Each row of a before or after table is a point. The points were changed in one or more steps. Then noise was added and the rows were shuffled. The steps act on columns, c1 being the first. Name the steps. A step turns or swaps two columns, mirrors them in a line or flattens them onto one, adds a multiple of one to another, or multiplies or shifts one. Angles are multiples of 10 degrees, from the lower column toward the higher: turns from -170 to 170, lines from 10 to 170 but not 90. Use the fewest steps. Two steps may share a column if one is a turn and the other turns, adds or multiplies; they go together, in the order done. Otherwise the lowest column goes first.
(in the rows, 128 means zero)

Before:
[[ 79 158 142]
 [156  78  77]
 [160 105  96]
 [120 128 139]
 [117 118 120]
 [135 114  86]
 [ 91 158 166]
 [100 139 133]
 [144 134  87]
 [ 95 143 167]
 [104 110  96]]
After:
[[112 146  98]
 [101 115 128]
 [ 93  98 166]
 [115 133 121]
 [163 148  93]
 [ 93 108 169]
 [158 179  76]
 [ 79 103 144]
 [137 142  82]
 [141 122  89]
 [119 122 132]]
Steps: multiply c2 by -1

Before, 9 rows:
[[110 104 111 116 123 138 119 102]
 [153 132 144 128 107 130 111 132]
 [ 98  88 135 146  93 128 115 151]
 [131 118  95  95 153  91 119 135]
 [126 149 153 147 143  98  94  94]
 [161 154  87 147 113  90  99 137]
 [104 100 154 145 124 149  78 124]
 [ 96 123 161 158 166 139 110 120]
 [163 134 139 154 165  92 104  98]]
After (9 x 8):
[[153 160  51 147 113  90 101 138]
 [148 126  92 148 142  98  47  96]
 [124  96 124 159 165 139  72 120]
 [134 163  98 155 164  90  73  97]
 [133 152 113 128 105 127  84 133]
 [ 89  99 113 146  93 128  98 150]
 [102 111 100 116 122 139 123 102]
 [119 129  86  94 152  90 134 135]
 [ 98 103  70 144 124 149  15 123]]
Steps: swap c1 and c2; multiply c7 by 2.5; turn c3 and c7 by -40 degrees

Before:
[[149 165 129 111 214 195  96 106 164 117  86 113 104 114]
 [117 136 116  95 133 153 131 106 103 149 131  54 128 135]
 [113 120  88 139 135 140 141 106 117 131 117 167  77 115]
 [ 92 129 128 113 162 107 135 134 122 156 150 161 127 160]
 [189 118 124 152 111 177 105 129 122 101 124  99 125 142]
 [111 153 150 161 135 156 139  97 120 150 109 120 128 115]
 [140 143  91 163  96 154  90 115 126 214 129 171  64  94]
 [115 144 101 104 137 145  74  84 128 132  68 126 104 179]
 [ 96 146 124 152 147 143  71 103 118 122 116  70 148 148]
 [ 86  88 138  84 164 154 133  80 165 112  90 116 109 134]
 [123 108 103 153 137 162 146 153 136 144 106 132 117 131]
 [105 107 110 111 124 127 135  97 120 133  91 150 134  97]
 [ 98 121  82 146 101 160 142  76 183 149 122 111 148 128]]
After (13 x 14):
[[122 120  92 154 155 125 146 138 119 144 106 132 155 130]
 [ 98 135 103 151 125 122  69 118 144 126 115  70 181 147]
 [191 123 115 152 170 102 103 130 122 100 120  98 170 141]
 [ 90 129 112 111  96 140 136 131 125 157 151 161 112 161]
 [ 96 128 113 144 185 143 142 106 166 145 120 112 112 130]
 [111 139 116 163 131  93 137 115 127 149 108 121 184 116]
 [112 125 100 136 152 150 141 119  77 132 118 168 138 116]
 [107 120 123 111 137 138 133 116 130 132  91 148 113  98]
 [140 135 124 162 185 141  92 126  69 214 127 174 161  95]
 [116 133 109  98 145 124 132 120 118 148 132  55 101 137]
 [ 86 113  93  82 113 102 133 110 120 110  91 117  22 133]
 [148 146  30 113 117  85  96 118 117 117  84 112  62 116]
 [115 136 103 106 146 138  76 107 105 132  69 125  81 178]]
Steps: multiply c2 by 0.4; turn c3 and c6 by -130 degrees; turn c3 and c5 by 130 degrees; turn c9 and c13 by -70 degrees; add 1.5 times c4 to c13; multiply c8 by 0.4

Before, 12 rows:
[[115 122 114 102 162 158 137 123 127 117 109 153 137 114 146 135 112 141
  158 127 154 124 139 116]
 [159 153 144 117 166  89 113 126 123 135  95 186 145 154 113 148  99  38
   42 121 151 147 139 126]
 [ 99 114 115 134 160 156 134 108 136 126  99 128  81 157 133  88 101 142
  151 138 116 117 135 151]
 [119 140 130 103 137 162 138 135 125 138 175 117  95 157 115 128 149 150
  143 138 134 131 153 118]
 [162 153 185 113 129  81 125 113 126 131  95 120 137 135 116 150 164 135
  129 141 118 109  71 140]
 [135 118 149 119 106 163 134 135 131 131  93 144 135 153 148 145  98 149
  153 138 127 111 156 122]
 [114 145 122 103 100 153  94 134 134 130 127 123 144  91 115 140 104 142
  148 128 123 151  83 124]
 [103  85 114 196 153 130 133 119 113 105 148 118 136 129 131 152 108 158
  154 132 125 125 148 120]
 [121 123 209 196 151 129 104 129 163 150 125 133 144 156  87  73  99 153
  102 138 125 108 155 118]
 [102 119 110 102 156 155 125 124 125  97 187 121 150 105 102 133  99 111
   61 112 133 106 142 163]
 [133 152 121 108 158 135 125 124 113 147 156 143  36 103 117 126 163 141
  104 129 132 114 158 143]
 [131 135 106 102 131 155 124 135 132 147 122 114 140 144 148 123 113 150
  147  80 128 146 140 118]]
After, 12 rows:
[[162 154 144 119 164  86 112 128 126 133 160 186 147 153  89 148  99  37
   42 122 148 135 140 124]
 [122 127 210 196 155 132 107 127 160 148 164 132 148 157 247  75  97 155
  101 142 125 120 155 119]
 [161 152 185 115 130  82 124 114 123 129 155 119 138 135  81 152 163 134
  131 142 117 118  70 141]
 [121 141 130 103 138 161 137 135 127 139 118 116  92 156 139 129 149 152
  141 140 132 132 149 118]
 [132 154 120 109 157 135 129 125 111 148 124 141  36 103 131 128 163 139
  106 132 132 122 159 147]
 [115 125 110 104 162 160 133 125 129 117 123 159 138 115  63 133 111 140
  156 129 153 123 137 115]
 [102 117 111  99 156 158 125 122 122  94 125 122 147 105 149 131  96 112
   62 112 131 121 139 164]
 [129 133 106 102 132 159 123 136 133 147 113 113 142 146  73 127 113 153
  148  80 130 134 141 116]
 [136 115 151 118 107 163 136 135 133 133 127 142 134 157  75 139  97 149
  151 137 131 124 154 119]
 [113 145 125 105 100 154  95 132 135 130 143 125 143  90  94 141 105 140
  147 130 121 136  79 124]
 [102 113 112 136 160 158 133 109 136 129 136 127  82 154 110  90 104 141
  152 137 116 124 138 152]
 [102  86 113 194 152 129 136 116 111 106 116 120 134 129 248 149 108 160
  150 133 126 127 145 119]]
Steps: turn c11 and c15 by 120 degrees; add 1.5 times c4 to c15; multiply c22 by 0.4
